Every row gives one point. To make a cloud, some directions were put in groups of two or more. Within a group, all points are equally far from the middle, so they leave a hole (a ring in 2 directions, a hollow ball in 3). The other directions are filled evenly. Then the cloud was stretched, turned, moved and blurred a little. How many holes are there, and how many directions does each take, smallest first?

Cloud (21 x 3)
[[ 37  36  28]
 [ 18  33  44]
 [  4  14 -30]
 [ 21 -25  -4]
 [ 50  33  17]
 [  6   7  -1]
 [-15  54  -7]
 [ 13  -3  20]
 [-24 -36   3]
 [ 11  60   2]
 [ 16  18 -38]
 [  3   4 -54]
 [-16  28 -23]
 [ 26  20 -24]
 [  1  16  45]
 [ 26  40  42]
 [ 29 -22 -15]
 [ -1  21  17]
 [ 11 -20  11]
 [  7 -36  23]
 [ -5  28  42]]
Holes: 0

Cloud (51 x 6)
[[ -5 -11   3   5 -25  -9]
 [-11 -12   1 -44  20  20]
 [ -4 -26 -15   1  17 -31]
 [ 11 -17   2  -4 -13  15]
 [ 12  -1  -8 -13  37 -12]
 [-26  35   2 -24  10 -29]
 [  6  22 -24   3 -15  17]
 [ -7  10   4  -9  10  29]
 [  6  22  18 -10 -13  -4]
 [  9 -17  -6  23  -7 -14]
 [ 25   8   3  26   4  -4]
 [  5 -20 -25  -4  11  -6]
 [ -6  -3  -3  -5 -15 -37]
 [ 17   9  -1   4 -14  -5]
 [ -9  20 -11 -27 -13   3]
 [ 26 -22  -9 -17   8 -25]
 [ 39  16 -16 -16  13  -4]
 [-29   3  -7  31 -10  -3]
 [-27 -28  21   6  -8   5]
 [-17  36  -3  -3  26 -22]
 [-11  16 -11  10  -3  15]
 [ 23 -12  -5 -15  24 -17]
 [ 12  25   4  -2   6 -19]
 [ 11  60  18  -8  18 -10]
 [-21   6  -1  19  25   7]
 [  6  11  11  34  23   4]
 [-12 -20   1 -36  12   6]
 [ 14 -31  -1  11   7   9]
 [-19  19 -17  -8  46  -8]
 [ 24   8  -7 -10  19  28]
 [-11  -2   2   7 -36   5]
 [-15 -12  10  19  12 -19]
 [ -9  10  -1  19  15 -32]
 [ 19 -22 -20  12   7 -24]
 [ 25  -7  18  23  10   5]
 [ 13  11   7 -33  25  15]
 [-15  21  11 -19 -17  15]
 [ 16   3 -31   9  37  11]
 [  3 -28   8  10   0  14]
 [ 21   2 -11  30  15  -1]
 [-12  10  -1 -13 -30  11]
 [  9  27   7   4  17 -22]
 [ -4  -7  23  23  22   8]
 [ 12   1 -19 -22   0 -31]
 [ 12  12 -14 -16  27 -23]
 [ 47 -18 -11  -7  12 -28]
 [ -4   0   7  11  42 -39]
 [  0   1 -10   3  -1 -23]
 [ 15   8  19 -20  24 -10]
 [  4   3   7  36  42   7]
 [-13   9  -1  12   7  -8]]
Holes: 0
